Each row of a before or after table is a point. The points were changed in one or more steps. Then noise was added and the rows were shuffled. The steps act on columns, c1 being the first. Write out the steps. A step turns or swaps two columns, mirrors them in a line or flattens them onto one, adds a multiple of one to another, or multiplies or shifts one. Angles are multiples of 10 degrees, from the lower column toward the higher: turns from -170 to 170, lines from 10 to 170 but not 90. Use the fewest steps. Two steps may share a column if one is a turn and the other turns, adds or multiplies; they go together, in the order done. Otherwise the lowest column goes first.

Before (10 x 2):
[[ 39 -35]
 [ 63  19]
 [-12 -49]
 [-32  30]
 [ 55 -61]
 [ 39  -9]
 [ 64  40]
 [ 16 -37]
 [-16  26]
 [ 21 -48]]
After (10 x 2):
[[-51  12]
 [ 36 -12]
 [-31  39]
 [-53  -6]
 [ 44   5]
 [-34 -23]
 [-39  12]
 [-84  -2]
 [ -8 -77]
 [-28 -59]]
Steps: turn c1 and c2 by -130 degrees

Before (9 x 6):
[[-12   0   9 -95 -12  16]
 [-22  41 -24  12  63 -21]
 [ 65 -38  24 -36  74  89]
 [ 15  24 -12 -56 -46  -6]
 [-16  47  31   4  35 -20]
 [  0 -50   1 -75 -48  -1]
 [-18  73  -8  22  33 -20]
 [ 24  10   6 -68  -8 -41]
 [  3   9 -17 -79 -18 -15]]
After (9 x 6):
[[-54  47  22  31 -85  91]
 [ 31 -18 -25 -44 -57 -21]
 [-26  54  -9 -35  43  -9]
 [ 19 -32 -11 -69 -29 -17]
 [-11  84   1  39  49  -2]
 [ 25 -15  29 -42 -30 -18]
 [-27  66  10 -25   1 -40]
 [  9  97   7 -17  14  16]
 [-10  80 -14 -20  18 -19]]
Steps: turn c1 and c5 by -170 degrees; mirror c2 and c4 in the line at 130 degrees

Before (10 x 9):
[[-75  76 -73  12 -21  13  12 -52  22]
 [  6  17  -3 -17 -41  12  11 -19 -43]
 [ 10 -27  62  51  -6 -13   6 -15  10]
 [ 30 -62  10   2 -22 -44 -47  -7 -12]
 [-25 -43  59   5  -8 -56  13   6 -11]
 [ -5   7 -38 -37 -10  35  24  10  19]
 [-35  68 -36  31 -17 -16 -14  20   6]
 [ 33 -49  28  30  25 -47  39 -14 -40]
 [-24 -45  13 -10  29  47  -4  10 -38]
 [ 40 -16  56 -21  36 -37  -1 -31 -25]]
After (10 x 9):
[[-40  38  11   8 -57   1 -71   3  -9]
 [ 26 -23 -49  30 -48   2  14   4  21]
 [ 13 -23  80 -14 -47  -5 -42  18  -9]
 [ 75   1 -95 -38 -60  11  81 -51  23]
 [ 25  25 -50 -41 -54  -3  63  21   6]
 [-19  -7  81 -44 -45   2 -24 -13  10]
 [-42   5  77  31  -1   1 -13 -21 -25]
 [-22  -6 -10  19 -80   2  17 -21 -42]
 [  6  -4  17   0 -12  -4 -46   2 -44]
 [-59 -47  36 -19 -17   0 -41  -5 -38]]
Steps: turn c1 and c4 by 160 degrees; add 0.5 times c9 to c1; turn c2 and c7 by 80 degrees; multiply c3 by 1.3; shift c5 by -40; flatten c6 and c8 onto the line at 100 degrees

Before (9 x 12):
[[  5 -17 -23 -22 -36  19 -31  43 -14  11  26  46]
 [ 37   9   4   6 -16   4  13   5 -54   0   9 -24]
 [ 25  21  -7 -10   1  33   7   9  12   1  22   8]
 [ 46  56 -11 -27 -22  11 -23 -26   9  14  27 -18]
 [-12 -30  11  20  34 -19  -4  13 -43 -27  35  -3]
 [ 23  47  95  34 -10  -1  14  -6  15 -27  27  -9]
 [ 17 -16   2  -2   0 -13 -20  15 -35  47   4 -12]
 [ 20  34 -14 -36  10  22  18  49 -35 -63 -41   1]
 [-20   6  14   7  33  -7   6  13 -31  -5   7  68]]
After (9 x 12):
[[ -4  34  42 -42   5   1  16 -29 -37 -53 -43  -2]
 [  7 -18  50 -23 -12   3 -33 -19 -11  -6  24  47]
 [-37   8   1 -10  -9   1  11  -8 -57   3  15 -27]
 [-33  61 -12 -40  -5  25 -25   8  13   3  28 -18]
 [ 10 -31   4  23  17 -24  -7   0 -42 -26  37  -4]
 [ 13   4   3  11   9 -21   3 -10 -30  -4   8  70]
 [-11 -18   7  -6   3 -14 -20   5 -38  33   6 -12]
 [-22  20  12 -19   0  21   4 -27   8   5  20   4]
 [-33  48 -63  22  -5 -50  19 -45  17 -21  29  -9]]
Steps: mirror c1 and c4 in the line at 100 degrees; turn c3 and c8 by -130 degrees; turn c6 and c8 by -50 degrees; multiply c5 by 0.4; add 0.5 times c7 to c10

Before (12 x 20):
[[-16   9   0   5   9   9   6 -26 -18  -7  37   3  28  24  -1  14   5   2
    1  10]
 [-30  -8   7  -8  13 -16  12   4   6 -16 -10 -22 -15 -17 -19 -27  10   9
    9   6]
 [  4  27   2   0  -7  -3  10  -9  22 -20 -11   1 -26 -19 -14   8 -15  43
  -18  32]
 [ 12 -13   4 -14  -9   2 -23  -6  -3  -3  -8  30 -29   3  22 -28   2  19
  -16  39]
 [ -3  15 -34  -9   8  19   6 -24   3  20  -2 -12 -23  15 -11  -9 -33  31
  -26   9]
 [-16 -10 -28 -11  -7   0 -19 -31 -26  27  34 -20  26  17  23  -8 -22 -16
   -5  16]
 [  4 -25   6  -5  15 -20 -34   8 -25 -20  -4  18  24  -5 -26  -8 -14  34
  -10 -11]
 [-12  -6  15  -8 -15 -24  19   8   1 -23   0  22   3  21 -33  10 -30  -6
   23  19]
 [  7  21 -35  38  -8  -1 -20   3  16 -21  28   1  13  -5 -19 -18   9  36
   -6   3]
 [-13 -18   3  -9 -17 -28 -31  13  27  13 -11  21  17  34  22 -37  -4  -3
   12  34]
 [ 13 -11   6   6  12  15  -3 -37   5  -5   6  -9 -12  -4  -1 -14   5  11
  -11  24]
 [  6 -25   9  18   8  24 -13 -10  14 -11  38  18  11 -24   6  -1  19  13
    5  -7]]
After (12 x 20):
[[  3  19 -36 -38  -4  -4 -24   1  15  21  66   1  12  -6  13 -20  12  36
   -7  16]
 [ -2  10   3  -9   9  19   6  32 -21   2  91   0  28  27  -6  14   6   3
    7   5]
 [  9  16 -34  24   6  11   8  47   3   2  -7 -13 -21  18   2 -10 -35  29
  -25  12]
 [  6  27   4 -17  -5  10  12   4  24 -11 -25   2 -27 -21  -7  10 -12  43
  -19  34]
 [ -8  -7  13 -16 -10   7  19 -38   2 -20  -1  22   0  22  15   9 -30  -3
   24  34]
 [ -8  -3   6 -10  10   7  11 -26   6 -17 -24 -23 -16 -17   9 -25   8   6
   20  15]
 [ -7 -17   4  16 -17   1 -31 -48  30  -2 -27  23  17  35 -40 -37  -5  -3
   11  16]
 [ -2 -10 -26  26  -9  28 -17  24 -25   3  84 -22  30  16 -29 -10 -20 -15
   -4  -4]
 [  6 -24   5 -12  18   0 -31 -33 -22 -14 -10  18  25  -8  27  -7 -14  33
   -7  10]
 [  0 -24  12 -19   5  -2 -11  38  11  11  97  17  12 -24   1   1  18  14
    2 -11]
 [  8  -9   2  -7  10  25  -1  50   4   4  19  -5 -10  -5 -18 -17   7  14
   -9  20]
 [ 10 -12   4   4  -8   6 -24   9  -6 -12 -20  32 -29   0 -43 -28   4  19
  -19  17]]
Steps: flatten c1 and c19 onto the line at 110 degrees; mirror c4 and c10 in the line at 60 degrees; turn c6 and c8 by 120 degrees; multiply c8 by 1.6; multiply c11 by 2.5; mirror c15 and c20 in the line at 110 degrees

Before (8 x 32):
[[-31  -1  27  -1  -5  -3  32 -48  43 -17   7  63 -54  41  -5   2  47  74
   17 -10  41  40  13 -19 -25  50  -1  34  25   8  17  27]
 [-80 -12 -67 -18 -23 -31 -30  -1 -11 -32 -15  37 -17 -22  13   8   7  -7
   -7 -37  -4  32 -48 -19  27  -5  46 -17  57  35  66  30]
 [-41  -5  -6 -31   1  22 -25  24 -36 -14  61  14 -64 -34  13  -1 -28  31
    1 -57  46 -15 -40 -12  80 -10  31 -54 -10  17 -21 -31]
 [-78 -42 -29 -92  14 -22  29  -8  15  30  -4  18   0  27  24  19  34 -39
   -9 -21 -31 -94  12  40 -21 -15 -24  34 -33  -9 -21   1]
 [-34 -43   1 -38 -30  -5 -52 -28 -49 -11  13 -15 -65  15  20  58 -46  20
   -7   7  10 -42  26 -13  -9 -40  -4  30 -38  16 -41   8]
 [  2  22 -54  20 -30  14  -4  33   7  -4   0  11 -44  43  -2   2  17 -21
  -21 -48  22   3 -41  61 -39  29  71  17  36  21 -52  12]
 [-16   5  -9  20 -18 -29  33  -5  -3   7  11 -18 -19  75  -6  37   3  -1
  -12  19 -26 -28 -35 -45 -48 -46 -28 -13 -40  14 -19  -2]
 [-47 -38  37 -14  58 -13 -38  25  95  19  22  -6 -73  27  25  31 -23  -6
  -28  -6 -32 -13 -52  36  44 -19 -42  15  28 -36 -24  16]]
After (8 x 32):
[[ 36 -39   4 -41 -28 -10 -82 -28 -47 -10  10 -16 -68  15  19  59 -46  23
    0  10 -16 -42  23 -12  -5  40  -3  31 -39  14 -47  11]
 [  9   5 -10  21 -21 -29  55  -5  -9  11  10 -20 -22  75  49  41   6  10
  -10  15  27 -26 -31 -44 -49  17 -27 -11 -37  21 -21  16]
 [ 59 -38 -28 -92  12 -18  48  -8  19  26   1  20   3  25  -2  18  29 -22
    4 -18  47 -96  14  41 -17  20 -21  34 -30  -9 -22  46]
 [ 40   0  26   0  -3  -3  49 -41  38 -20   5  60 -54  45 -20   3  46  47
  -26 -12 -69  38  14 -19 -30 -52   1  32  24   6  15  -5]
 [ 81  -9 -66 -18 -21 -30 -43   1 -12 -30 -17  35 -14 -20 -13   9   7  -1
    5 -35   3  32 -44 -20  27  21  43 -17  55  37  58  25]
 [ 48 -36  36 -12  57 -15 -61  27  94  19  21  -7 -73  24  -2  32 -18  15
   -1  -4  39 -15 -58  41  40  26 -42  12  20 -35 -25  15]
 [  8  -5  -7 -24   5  20 -34  26 -39 -16  57  18 -64 -33 -11  -5 -30  24
   10 -56 -51 -16 -38  -8  79  23  32 -54 -12  19 -19  51]
 [  5  17 -58  19 -32  13  -2  34  10  -1  -1  12 -43  40  -9   7  14  -6
   40 -49   2   6 -41  59 -39 -32  71  16  34  20 -53 -10]]
Steps: turn c1 and c32 by -140 degrees; multiply c7 by 1.6; add -0.3 times c14 to c15; turn c15 and c26 by 140 degrees; turn c18 and c19 by 40 degrees; turn c19 and c21 by -140 degrees

Before (8 x 64):
[[ 10  15 -10 -22   2 -12   3  17  11 -30 -15  13   4 -22 -11   0  13 -11
  -20  -3 -15   7  -7 -21  -4  -5  -1 -23 -25   0  -3  13  15  -1  11   3
    0  -4   1  15  -9 -50 -19  16  26  -5   5  -8 -27 -11 -56  -7   8   3
  -42  -8  24   1 -14   9  33 -25   5  -7]
 [-10  17  71 -14  -8 -60  23   5 -23 -12 -10   1 -14  19  15  16  -9  -2
  -42  -3 -11 -37  -5 -23 -18  29 -44 -10 -28  18  24  12 -16 -18 -13   9
  -15 -33 -51  -1  -3  16  36   2  23  10 -24  15 -20  18  15  22   7  -5
    6 -11  30   3  12 -28  -3 -31  20   5]
 [ 20  37  -6 -15 -17 -40  13  14  14  -7 -14 -25  -1  18  -2  21   1 -13
   49  25 -17  -8  -6  -2  67 -24  -7  27 -20   7   8   5  10   4   3   3
  -13 -21  -4  -3 -10 -15 -20   6  21  14 -17  41 -28  18 -12   1  -5   7
  -17 -11  29   7  41   1  30 -14 -30  19]
 [ -2  41  -3  36 -15   7   5 -17  -2 -32  23   6  -4  11   1   2 -44  11
  -24  -6  -9 -13  58 -26 -11  20  -4  10 -15   1 -11  18  14   3 -12  -4
  -33  11  -1   3  41  22 -10   4 -19 -18 -12  -8  11 -75  13  52   2  27
   24 -10 -43   5   5  13  21   3  21   8]
 [ -8  28  23  10 -20   2   3 -70  -9 -22  -9   5   7  17  24  22  -3 -15
  -38  -6 -15   2  60   0   9  32   4   6 -23  15  -9  -5  17 -32 -11   0
   17 -29 -14  15 -24 -11   1  16   3  14  -6  -1 -29  13   9 -28  20  22
  -28  14   6 -17  -9  15  16 -30  -2   1]
 [-11  58  -2 -20  64   6  27   4 -36 -11  -5   0  -3 -11  -6  17   3  -4
   38  41   9 -43  -1  17  -1 -18   1   7  23 -11  -7  -4 -19   6  24   3
    0  64  -4  -5  -9  -4  19  20 -45  12  -3 -15  95   2 -20 -33   2   1
  -13  10 -29   0 -21 -19  25  42   1 -67]
 [ -4   5  11 -17 -19  -8  -6   0   4 -12 -11  17   6   4  25  22   0 -13
  -36   5  37   9   9   5  -9  15  11  16 -30   1   5 -13 -75 -17 -10  -9
    6 -24  -1   0 -25   7  -4 -22  31   0 -16  19  -5  12  32 -34  14  16
  -38  12  30  -8   9  14  28   2  21  -9]
 [ 10  58  -9  -5 -16   7  32  12  13  23  45  14  -5   1  22  -2 -47   3
  -39   1   0 -20  -7 -31   2  24  -2 -36  56  15  -6  11   3 -29   0   5
    9  16   0   3  43  22 -10 -20   7   8  -5 -10 -14   9  17 -17  -6  13
   -9  -8  20  10 -18  -5 -23 -18  18  23]]
After (8 x 64):
[[-10  58  -2 -22  85   2  27   6 -33 -12  -5   0   1  -9  -9  17   4  -5
   35  40  11 -46  -1  17  -2 -15   2  13  21 -11   1  -5 -17   6  23   0
   -3  66  -2  -6  40  -5  20  22 -44  12  -7 -14  69  -2 -19 -33   1   3
  -10  10 -30   1 -21 -20  25  42   3 -66]
 [ 20  37  -8 -19 -21 -43  13  12  14 -10 -12 -28   0  21   1  19   2 -13
   38  32 -17  -5  -6   0  68 -24  -6  11 -20   6   0   3   8   7   2   2
  -16 -23  -3  -1 -14 -17 -20  10  21  17 -16  41 -26  20 -12  -3  -2   7
  -17 -11  30  10  44   0  29 -14 -29  17]
 [  6  16  -8 -24  -1 -14   3  17  15 -28 -16  13   6 -21 -10   0  12 -10
  -37 -10 -16   9  -6 -21  -3  -6  -2  -5 -23   1  -4  14  15  -3   9   6
    2  -5   2  11 -17 -44 -19  18  28  -8   4  -7 -22 -12 -53  -4   7   0
  -41 -11  20  -1 -11  10  35 -28   7  -7]
 [ -8  19  69 -13 -11 -57  23   4 -21 -13 -10   4 -15  22  17  12 -11  -2
  -49  -4  -8 -41  -6 -23 -21  29 -47  -3 -28  17   6  14 -16 -19 -15  12
  -16 -30 -50   1  -6  17  35   5  22  11 -25  13 -18  16  17  24   5  -5
   10 -12  27   0  14 -24  -7 -30  21   6]
 [ 10  58 -12  -3 -19   4  34  12  11  23  43  15  -5  -1  23  -3 -50   0
    9  -8   2 -16 -11 -30   4  23   2  -4  58  13  -5  13   1 -29  -2   6
   10  14   2   1   6  23  -6 -17   7   8  -5  -9   6   8  19 -16  -5  13
   -6  -8  18   7 -15  -3 -23 -19  16  22]
 [-11  29  24  11 -24   1   1 -71  -9 -20 -10   5   8  11  24  22  -2 -15
  -47  -1 -13   6  62  -4   8  32   2  -3 -23  16  -3  -3  18 -33 -11  -1
   17 -29 -16  14 -17 -12   4  15   4  13  -8  -1 -32  15   7 -27  19  19
  -26  12   7 -13  -8  18  16 -28  -3  -1]
 [  2  39  -1  35 -19  10   5 -16  -1 -33  24   2  -8  10   0   2 -46  12
    0  -3  -7 -14  62 -26 -10  22  -4  -1 -12   1  -8  16  13   4 -15  -6
  -30  13  -3   8  16  22  -8   6 -17 -16 -10  -7  28 -75  10  53   6  27
   22  -6 -39   6   8  14  20   0  20   9]
 [ -2   5  13 -18 -23  -7  -8  -1   1 -13 -12  17   5  -1  24  23   2 -17
  -49  12  36   9   4   7  -9  14  10   4 -29   2   1 -13 -72 -16 -10 -10
    6 -23   0   3  -8   7  -3 -25  31  -1 -13  19 -15  12  29 -34  14  16
  -37  13  29 -10  10  14  27   3  19 -12]]
Steps: multiply c5 by 1.3; add 1 times c11 to c19; flatten c20 and c28 onto the line at 20 degrees; multiply c31 by 0.4; flatten c41 and c49 onto the line at 60 degrees

Before (11 x 64):
[[ -3  20   0 -48  17  14 -46   6 -24   6 -57 -41  -8 -14  -6  24  18  43
  -25 -41   8 -42 -26  15 -22  61   9 -34  -7 -24   7   7  12  -2  10  -6
  -21 -62 -33  46  31 -10  -3  -5  12 -13 -12   1  44  -5   1   1  -8  22
   -3  -4  11  12   9  37   5  18   2 -35]
 [-10  10   4  -3   6 -17 -23  14 -34 -28 -62 -25   6 -15  -2  21  46 -26
  -28 -63  14  23 -14  -6   0   7  28   1  -2  -8 -22   2  -9  31  -2   3
    4 -16 -31  21 -29  16  -2  26 -17  -6  20  12 -20   3   7 -12 -43  -2
  -12 -27 -11   0 -58   6  -9 -13  31  26]
 [ 31 -35 -21 -19  -6 -11 -18   2  22  17  25  13  27  -9   1  27  -6 -13
  -14  -3  59  14   5 -20 -47  -9  17  23 -49 -11 -54  -8  27  22  14  19
   20 -30  -7  -6  23 -47  12  18  -4   2 -17  14 -22 -36 -28  -3 -17 -19
    6   0 -34  59 -46  14  -9  12   3 -26]
 [ 17  10   7 -17  30 -15  10 -23 -13  33   6 -36 -19 -62  -6  15   2 -36
   22 -56   3  -4 -24  -3  42 -40   9  -5  20 -69   1  -6  14   3   5  -1
   11 -20  26 -25 -19   7  22 -34  22  16   6 -49 -11   9 -39  -3  26  45
    1  50 -66  17  13 -23 -17  -1   2  25]
 [ 26  50 -18  19   6 -49 -15 -32  36  23  15  16  -5 -23  28   5  -9  31
  -17   8 -39  -5 -11  -2  24   8   6  -7  -4   2   8 -15  -4 -20 -35 -11
  -25 -34 -36  34   1 -11 -19 -53  51 -26 -46 -26  20 -45   1  -1  17 -26
   46  -9  30 -24  -8  10  -8 -37  17   4]
 [ 10  16  20  29  -2 -11 -38 -19  31  26 -44   2   6  27  34  46   5  15
   23 -36  35  29  -9 -24  12 -52  -5 -26 -30  -6   0 -15  31  28 -11  31
   -1 -27 -14 -42   8  50 -28   7  26 -19 -30  -2  13  30  -3  30  23 -17
   56 -26 -48  16  20 -27 -13 -15 -33  61]
 [  2   4   5 -46   0  27  -2 -14  14 -35  13 -32  39 -37  -2  32 -22  -3
  -42  24 -21 -17  -3  -3 -19  22  23 -19 -43   2  -7   5  35 -31 -43   4
  -26 -49 -25  15  44 -31  40  21 -28 -20 -36  48 -26  11  -4  -3 -43  -9
  -26  -1 -31  20  36  -1  38 -43 -30  39]
 [ 19   8  30  -4 -18  17  -6 -27  17  -7 -19  20  -9  18  23 -15  -7  -2
   -5   3  32 -34 -12 -35   7  33  -7  -5   8  -1   0   9  19   8  37  -3
  -11   9  13 -14 -43 -15  49   7  47 -30 -32  11 -17  -2 -11  37  14  -2
    7   9 -30  36  41 -38   8 -25  32   9]
 [ 28  19   1  13  45   5  34 -17 -12   5  21  -4   8  43  42  47  35   1
    5 -49 -18 -15  20  49  22  -4   9  44 -30  22 -17  -5 -39   6  12   3
   52  31  15  20  13 -20  32  16 -22 -47  -4 -43  12   1 -25 -36 -25  -3
  -36 -13  -4   1  -9  40 -36  15 -12 -20]
 [ 12 -25  13 -14 -16 -19  38   6   0 -10  -9  -2 -40   5  11   8   6   0
   -4  -5  -4  -3 -24  32 -25 -15 -32 -23 -23 -34 -24 -28 -15 -34   3   5
  -57  -1 -30 -56  45   3  44  22  55 -34  -2 -16 -28 -22 -10  35  -4 -10
    1  33 -60   7  28  52  32   1  15 -42]
 [ 34   4  34  45  -4 -16  28 -26  22  11 -32 -38 -18  39  -1  38 -11  -9
  -32 -49  48  14   0  54 -23 -20  14 -28 -20  -2 -16 -47  13  19 -11 -11
  -19  15  -7  -5  -8  15  -4 -30  20 -50 -29 -52  -5 -40 -29 -41 -24   8
   67  42 -58 -47  10  36 -46  32 -34  14]]
After (11 x 64):
[[ 33   4  34  44  -2 -14  30 -26 -34  11  21 -38 -20  38   1  39 -13 -12
  -34 -49  45  15   0 -32 -24 -21  44 -28 -20  -3 -16 -48  14  19 -11 -11
  -21  17 -10  -4  40  14  27 -30  20 -44 -26 -49  -4 -40 -31 -41 -21   7
   66  42 -57 -46   8  37 -20  31 -35  13]
 [ 25  50 -18  19   7 -49 -14 -31  16  22  36  16  -4 -23  28   5  -9  31
  -17   7 -40  -4  -8   6  23   9   3  -8  -4   2   8 -15  -3 -20 -36 -11
  -25 -33 -36  34   7  -9 -11 -52  50 -45 -47 -26  21 -46   2   0  18 -25
   46  -9  28 -26  -7  10  -9 -35  19   4]
 [ -4  23   0 -48  17  14 -54   6 -55   5 -22 -42  -8 -13  -6  24  18  43
  -26 -40  10 -41 -26  -9 -22  59  18 -34  -7 -25   9   6  13  -2   9  -6
  -22 -61 -32  47   2 -10   2  -4  14 -14 -13   1  42  -7   0   3  -8  22
   -3  -4  10  12   8  37  16  20   3 -33]
 [ 31 -35 -19 -19  -6 -13 -22   0  26  19  22  13  27  -8   1  29  -5 -13
  -16  -2  60  14   5  27 -48  -9   0  22 -49 -10 -54  -7  28  21  13  17
   21 -30  -5  -6  13 -46  17  18  -5  17 -16  16 -23 -36 -28  -1 -15 -17
    7   1 -34  58 -47  13  10  11   3 -26]
 [ 11  16  21  29  -1 -11 -38 -18 -43  26  31   1   8  29  33  47   5  16
   24 -35  36  30  -8  14  12 -52 -19 -26 -31  -5   2 -12  32  29 -12  30
   -2 -27 -13 -41  11  49 -32   5  28 -51 -30   1  13  30  -4  29  22 -14
   57 -28 -49  16  20 -26 -12 -15 -34  64]
 [  1   5   6 -46   1  28 -16 -15  13 -36  15 -32  38 -37  -2  32 -22  -2
  -43  23 -20 -18  -3  17 -21  21  16 -18 -45   2  -7   4  35 -29 -42   4
  -26 -50 -24  15 -12 -30  76  22 -27  36 -36  49 -27  12  -6  -2 -43  -9
  -25  -1 -32  18  36  -3  52 -43 -30  41]
 [ 28  20   1  14  47   4  27 -16  25   4 -13  -5  10  42  42  48  34   0
    5 -50 -18 -16  22 -32  22  -4  38  45 -31  22 -18  -5 -40   7  10   2
   50  30  16  23  43 -20  79  15 -22   4  -5 -46  12   3 -24 -35 -25  -3
  -37 -13  -5   1 -10  42   4  15 -11 -22]
 [ 20   8  30  -2 -18  18  11 -27 -20  -6  17  20 -10  17  24 -18  -8  -4
   -5   2  32 -33 -13  23   8  34 -29  -4  10   0   0   8  18   7  38  -3
   -9   7  15 -15 -28 -15  95   5  47  40 -31  10 -17  -4  -9  36  15  -2
    8   9 -28  36  41 -37 -34 -24  32   9]
 [ 16  11   6 -17  31 -15  18 -24   6  31 -14 -35 -20 -64  -5  15   1 -36
   21 -55   3  -4 -24   8  42 -42   5  -6  19 -69   1  -5  13   4   6  -2
   12 -21  24 -25   8   6  24 -35  21  41   7 -50 -10   8 -38  -2  27  46
    1  48 -67  17  10 -24 -22  -1   0  26]
 [ 12 -25  12 -15 -18 -19  20   7  -8  -9   0  -5 -37   5  10   8   6   0
   -4  -3  -5  -2 -24 -45 -25 -16  -3 -22 -24 -35 -24 -26 -18 -35   3   4
  -59  -1 -31 -58  -1   6  88  21  54  31  -1 -15 -27 -22  -8  36  -4 -10
    0  34 -59   8  30  52  63   3  16 -43]
 [-12  11   4  -4   4 -16 -11  18 -61 -28 -33 -24   6 -15  -2  20  45 -26
  -29 -63  13  21 -14  24   2   9  18  -1  -1  -7 -22   3  -7  32  -2   4
    3 -17 -32  21 -10  15   0  28 -16  -8  22  12 -20   4   8 -11 -44  -3
  -12 -28 -13  -1 -56   4 -35 -14  31  26]]
Steps: turn c7 and c41 by 20 degrees; turn c41 and c61 by 60 degrees; swap c9 and c11; mirror c24 and c27 in the line at 70 degrees; multiply c43 by 2; turn c43 and c46 by 40 degrees
